Rows are points. The window is the flat piece filled in between its corners: a triangle in 3 columns, a solid with four corners in 4, and so on. A path goes straight from each point to the next, and from the last back to the first. After which points does the path pass through the window?

Window:
[[ 36  37  14]
 [  1 -26   5]
 [ 23 -15  17]]
Path:
(1): [ -4 -19  37]
(2): [  9 -26 -17]
(3): [44 26  8]
(4): [10 49 28]
(5): [32 45 27]
(6): [59 14  4]
(7): [45  3 -5]
(8): [19 37 19]
Through the window after points: 1, 3

Window (4 x 4):
[[  0  33 -37 -22]
 [ 10   5 -36 -29]
 [-26 -11  36  12]
 [ 19   8  10  53]]
Path:
(1): [ 45  49 -31 -43]
(2): [ 5 16 28  9]
(3): [-15   0   7  26]
(4): [-15  11 -22  -7]
(5): [21 47 10  6]
(6): [31 21 12 19]
(7): [-12   1   0  67]
(8): [ 23 -11 -14  73]
(9): [ 8 22 25 22]
(10): [22 30 34 53]
(11): [ -5 -21 -26  44]
(12): [  0   3 -14  62]
(13): [19  8 19 21]
(14): [  3 -18  52  -5]
(15): [-32   3 -10  51]
(16): [-29  14 -29   6]
Through the window after points: 8, 12, 16

Window, 6 rows:
[[-12 -12 -19 -16 -22 -10]
 [ -2  15  10  -8   2  31]
 [ 66  21  -3 -14 -21   7]
 [-14 -65 -54  19  28 -46]
 [  1   2  -5 -20  18 -40]
 [ 23  46 -57 -21   8  46]]
Path:
(1): [ 51 -11  11 -40  59   1]
(2): [-39   8 -27   4 -22 -62]
(3): [ 23  28 -11  28 -37   8]
(4): [ 64  15 -14 -37   0  11]
(5): [ -4   2 -34 -71  46  -5]
(6): [ 10   0  15  32 -15 -56]
(7): [ -6 -31 -48  19  10 -43]
(8): [  7 -45 -10 -25  33  31]
(9): [  9 -32  -2 -29  25 -26]
(10): [-10  27 -27  10   2 -28]
(11): [ 14 -12  -6  18 -23 -14]
(12): [-14  -2 -14 -57  17  -3]
(13): [ 16  21  -4 -31   3  26]
(14): [  7  36  -2  23 -31  19]
(15): [ 10  23 -15  13  -9  -8]
(16): [ 20 -17  11 -41   5  41]
Through the window after points: 1, 3, 5, 7, 9, 15

Window, 6 rows:
[[-23   2  13  56 -27 -37]
 [-22  50 -36  24 -76 -12]
 [  9  24 -43  -7  25  31]
 [-20  15   9 -34  48   7]
 [-13 -29 -19 -20  26  28]
 [  7  22  16 -17   7  28]]
Path:
(1): [ 12  26   1  -8  -2 -19]
(2): [ 22  23 -37 -14 -31 -25]
(3): [-36  35 -25  24  14  54]
(4): [-44 -12 -13   2  11  34]
(5): [  2 -17 -15 -27  30  15]
(6): [ 24  34  14 -35  36 -41]
(7): [-34   6  -5   8  -1  34]
(8): [-33  29   2  40  12  43]
(9): [ -2   5 -37 -10   1  -1]
(10): [ 18  21 -20 -33 -15 -33]
(11): [-11  19  39   5  24  76]
(12): [-43  35 -34  10 -37  18]
Through the window after points: 2, 4, 6, 10, 12
